Every row gives one point. Each copy is the shape, with its points in the same order, stretched, turned, moved and blurred by noise. Some copies are also mirrored. Which?
In the rows, 128 means zero.

Shape, 6 rows:
[[147  78 160]
 [151 151 156]
 [143  94  70]
 [149 154  90]
 [126  54 154]
 [ 85 103 157]]
Copy 1 (6 x 3):
[[169 175 152]
 [152 120 157]
 [190 142  92]
 [173 104 118]
 [165 191 138]
 [107 161 123]]
Copy 1 is: mirrored
Copy 2 (6 x 3):
[[170 200 140]
 [ 95 152 111]
 [216  89  81]
 [149  76  91]
 [183 200 150]
 [130 143 170]]
Copy 2 is: only turned

Shape:
[[129 114 108 105]
 [149 145 132 133]
 [185 114  89  87]
 [ 92 107 141 183]
 [ 75 131 147 143]
 [166 135  91 174]
 [146 150  71 110]
 [ 67 179 149  78]
 [ 65 117 122 155]
 [ 61 215 133 146]]
Copy 1, 10 rows:
[[161 149 157 104]
 [159 119 114 128]
 [217 150 156 160]
 [ 74  93 145  76]
 [ 84 126 121  53]
 [172  78 144 117]
 [207 133 138 102]
 [109 176  68  50]
 [103 115 152  45]
 [ 97 120  48  14]]
Copy 1 is: only turned
Copy 2:
[[120 103 154 114]
 [121 137 141 120]
 [123  93 140 148]
 [163 137 183  94]
 [122 141 153  71]
 [163 137 151 145]
 [143 110 114 122]
 [ 69 138 117  77]
 [152 123 160  74]
 [118 175  96  73]]
Copy 2 is: mirrored
Copy 3 (10 x 4):
[[156 160 126 124]
 [124 141 143 156]
 [180 218 158 164]
 [ 99 100 127  76]
 [122  84  91  97]
 [149 162 205 136]
 [196 171 177 164]
 [141  78  59 148]
 [144  96 113  78]
 [142  27 112 146]]
Copy 3 is: only turned

Shape, 9 rows:
[[119 151  95 108  87 138]
 [172 104 127 161 147 145]
 [123  78 104 108  82 117]
 [118 131 116 100 135 163]
 [151 135 174  97 119  64]
 [123 162 114 128  34 154]
 [140 162 143 152 126 154]
 [162 150 123 102 146 139]
 [130 136 103 192 122 154]]
Copy 1 (9 x 6):
[[ 97 157 113 149  86 126]
 [157 118 125 174 158  94]
 [ 80 150 146 164 162 130]
 [116 165 116 121  86  93]
 [121 153 162  94 148 249]
 [ 84 105 119 153  73 112]
 [148 115  98 135 101 115]
 [141 168 137 121  84 133]
 [147 105  69 205 148  80]]
Copy 1 is: only turned
Copy 2 (9 x 6):
[[121 100  64 137 137 138]
 [105  97 154  97 182 159]
 [ 46  99 110 108 125 168]
 [148 113 104 129 110 151]
 [ 83 234 160 117 147 113]
 [109  92  61 195 194 156]
 [154 118 134 164 174 126]
 [150 147 104  98 152 144]
 [121  41 128 149 170 128]]
Copy 2 is: mirrored
Copy 3 (9 x 6):
[[188 120 126 133 124 126]
 [ 61  67  98 114 119 102]
 [171 141 112  81 153 132]
 [121 108 159 144  89 139]
 [137 208 126 152 143 123]
 [211 124 124 124 109  80]
 [109  90 134 158 100  84]
 [110 115 119 158  90 140]
 [116  42  98 127 142  84]]
Copy 3 is: mirrored

Shape (11 x 8):
[[171 143 198 186  87 119 124 103]
 [ 80 120 177 177 114  70 167  97]
 [123 109 121 100 149 136  79  93]
 [184 145 120 166 163 116  79 200]
 [142 142 117 167 137  85 147  97]
 [ 94 104 134 146 130 110 148 104]
 [151 114 191 113 155 144 164 146]
 [127 171 122  92 126 123 165 115]
 [123 124 141  87 106 139  57 205]
 [147  74 140 141 123 149 129 149]
 [181 115 180 107  78  86  76 146]]
Copy 1, 11 rows:
[[173 137  45 176 112  90 141 134]
 [ 67 127  34  93 141  88 126 161]
 [118 122 146 155 181 188 103 147]
 [164 223 146 169  87 167 103  62]
 [126 140  87 116 164 103  59  97]
 [101 140  85  95 172 123 124 157]
 [155 166  63  91 143 172 184 108]
 [139  69 121  73 136 125  93 106]
 [109 143 192 150  70 155 197 141]
 [163 193 116 131 167 118 165 149]
 [107 127 115 198 112  98 182  90]]
Copy 1 is: only turned
Copy 2, 11 rows:
[[219 136 188 107  77  49 113  93]
 [199 119 232 141  98 184 135  86]
 [ 96 162 136 130 161 119 116 149]
 [131  85 124 185 121  93  85 161]
 [141  90 154 118  83 138  87 138]
 [156 131 152 141 119 176 140 108]
 [199 101 115 109 146 124 145  99]
 [111  54 137  81 124 135 152 151]
 [ 92 103 160 193 193 103 186 137]
 [156 131  96 149 141 127 123  72]
 [126 115 201 143 177  65 126  78]]
Copy 2 is: mirrored
Copy 3 (11 x 8):
[[105  47 108 231  60  67 172 146]
 [ 79  67  37 131 128  53 104 146]
 [ 71 150 165 164 145 138  84 107]
 [222  72 220 166  77 111 106  71]
 [129  89 110 168 173  50 111 103]
 [105 114  98 120 159  81  92 142]
 [174  83  78 166 106 169 114 189]
 [143 169  79 141 165 123 133 106]
 [134 142 197  94  37 181 132  81]
 [154  73 166 138 121 123 124 183]
 [ 76  55 128 170  72 166 184  76]]
Copy 3 is: mirrored
Copy 4:
[[175 156 136  99 178  78  98 224]
 [138 183 169 120 115  37 118 167]
 [163 144 138 169 152 140 162 107]
 [168 174  67 165 104 183 122 143]
 [202 134 141 155 120 101 139 170]
 [153 144 160 127 117  85 123 127]
 [125 129  62 112 135  79  86 123]
 [133  83 106 156 120 120 129 166]
 [ 61 181 111 172 118 191 100 125]
 [152 135 134 109 133 127  70  99]
 [121 178 135 203 193 108  64 182]]
Copy 4 is: mirrored
